Each row of a before or after table is a point. One or more steps were done to the points. Then noise was added and the rows were shuffled. The steps act on columns, c1 being the first. Write out the steps. A step turns or swaps two columns, mirrors them in a line or flattens them onto one, adds a multiple of one to another, or multiplies or shifts one. Angles are multiples of 10 degrees, from the lower column toward the higher: turns from -170 to 170, lines from 10 to 170 but not 90. Use the fewest steps. Two steps may share a column if one is a turn and the other turns, adds or multiplies; they go together, in the order done. Otherwise the lowest column goes first.

Before (12 x 2):
[[ -8  -1]
 [ 14  20]
 [-23 -54]
 [  2 -13]
 [ 11 -29]
 [-43  85]
 [ -1  12]
 [-39  34]
 [  3  -8]
 [-22  13]
 [ 27  31]
 [ 11 -46]]
After (12 x 2):
[[ 32   1]
 [-20  38]
 [-14  20]
 [ 44 -40]
 [-94 -10]
 [-13   4]
 [-20 -17]
 [ -2  -9]
 [ 46  -3]
 [-47 -28]
 [ 13  -2]
 [  7  -1]]
Steps: turn c1 and c2 by 70 degrees

Before (13 x 8):
[[ 12  18  34  60 -50 -41  -8   3]
 [-27 -31 -49  24  20  28  58  20]
 [ 71 -42  37  39 -24 -46  49 -64]
 [-16 -14   1 -41  35   1 -54 -65]
 [-28  -6 -22 -11   2 -34   1  -6]
 [-35 -15 -39 -47 -24 -28   8 -42]
 [ -7  -2  17  48  21 -58 -26  27]
 [  2  40 -24  37  66  41 -36  -5]
 [-38 -25 -12  61 -38  28  39 -28]
 [ 39   3 -52  30  38  -9 -53  -1]
 [  5 -13 -26  35  64  14 -46  23]
 [ 65 -19  -1  24 -14  36 -14 -10]
 [ 73 -26 -35  23  32  36  56  42]]
After (13 x 8):
[[-51 -41 -26  51  29  34   3 -35]
 [ 59 -21  -6  25   1  42 -26   1]
 [ 28  -1  69  34  14  16 -61  41]
 [-37 -25 -11 -42  44 -19  32 -58]
 [ 55  -1  54  30  38  -6 -70  -5]
 [-31   2  10 -16  16 -32   2  -4]
 [ 59 -71 -31  30 -14 -51  31 -76]
 [ 26  33  75  36  -6  34 -53 -24]
 [ -5 -35  31 -47 -13   9 -35 -94]
 [-17 -24  33  27  43  31  53  51]
 [ 87 -11  38  24  23  34  48  83]
 [ -7  13  14  42 -21 -59 -51  33]
 [-12  19 -53  60 -22 -36 -41  -7]]
Steps: turn c3 and c5 by -110 degrees; add 0.3 times c3 to c1; turn c2 and c8 by -20 degrees; multiply c8 by 1.6; add -0.5 times c4 to c7

Before (12 x 14):
[[-23  -5   9  -1  -2  18  17   7   7 -19  15  -4 -13 -41]
 [-17  12 -13  -9  22 -18  20  28 -12   0  17 -50  -5   4]
 [  3 -27 -19   2 -13  17 -10 -14 -28  -5  26 -25  41  14]
 [ -6  13 -61 -18   0 -43  38  25 -23  44  14  36  17 -48]
 [  8  15   2  18  22 -41 -28  11 -15 -13  12 -22  19 -22]
 [  9  -2   9 -19  38  35  17  21 -64  14 -43 -24 -23  17]
 [ 45  -7  -1 -45   9  27  38 -69  53 -11   4 -35  23 -44]
 [-10 -34 -38  16  15  20  77  37  63 -13 -55   2   9 -26]
 [ -1 -22  31 -17  18  -5 -10   9  25  57  41   7  10  -7]
 [-15 -10 -28 -25  33  42  10  81  15  23  10  26 -27  12]
 [-51  10 -24  11  29 -20  -4   4  10  -5   2  23 -15  -1]
 [ -5  55  -2  -3   6 -34   6  35 -32  57  37  13  56 -16]]
After (12 x 14):
[[-31  56  -4  -2  16  23 -26  36  -1  56  14  13 -65 -17]
 [  3  -6   7  -6  -4 -25  -1  10  24 -18  19  -4   7 -40]
 [-12  15  11  14  55  48  -4   3 -11 -12   5 -21 -22 -23]
 [  0  11 -15  21  72  18 -10  -6  52  -5   7  23  14  -2]
 [ 24 -21  18 -29  44  10   5  25   6  57  34   8 -24  -7]
 [-15  12 -16  -1  54   1 -27  28  15   0  18 -50  -1   4]
 [-62  -1  -2 -21  94 -39  10  31 -20  13 -33 -24  36  17]
 [-24  13 -62  15   0  10 -57  18   2  45   8  36 -21 -48]
 [ 60 -33 -26  32  38 -65 -46  20  21 -13 -56   2  11 -26]
 [-27 -26 -16  11 -34  -7  17 -18  -8  -5  10 -26 -48  14]
 [ 12 -10 -37  -7  83 -38  18  86  18  23  19  26  22  13]
 [ 59  -8 -23 -39  23 -45 -11 -51 -34 -10  -4 -35 -22 -44]]
Steps: turn c1 and c9 by -80 degrees; turn c3 and c4 by -30 degrees; add -0.5 times c4 to c8; multiply c5 by 2.5; turn c6 and c7 by 140 degrees; mirror c11 and c13 in the line at 170 degrees
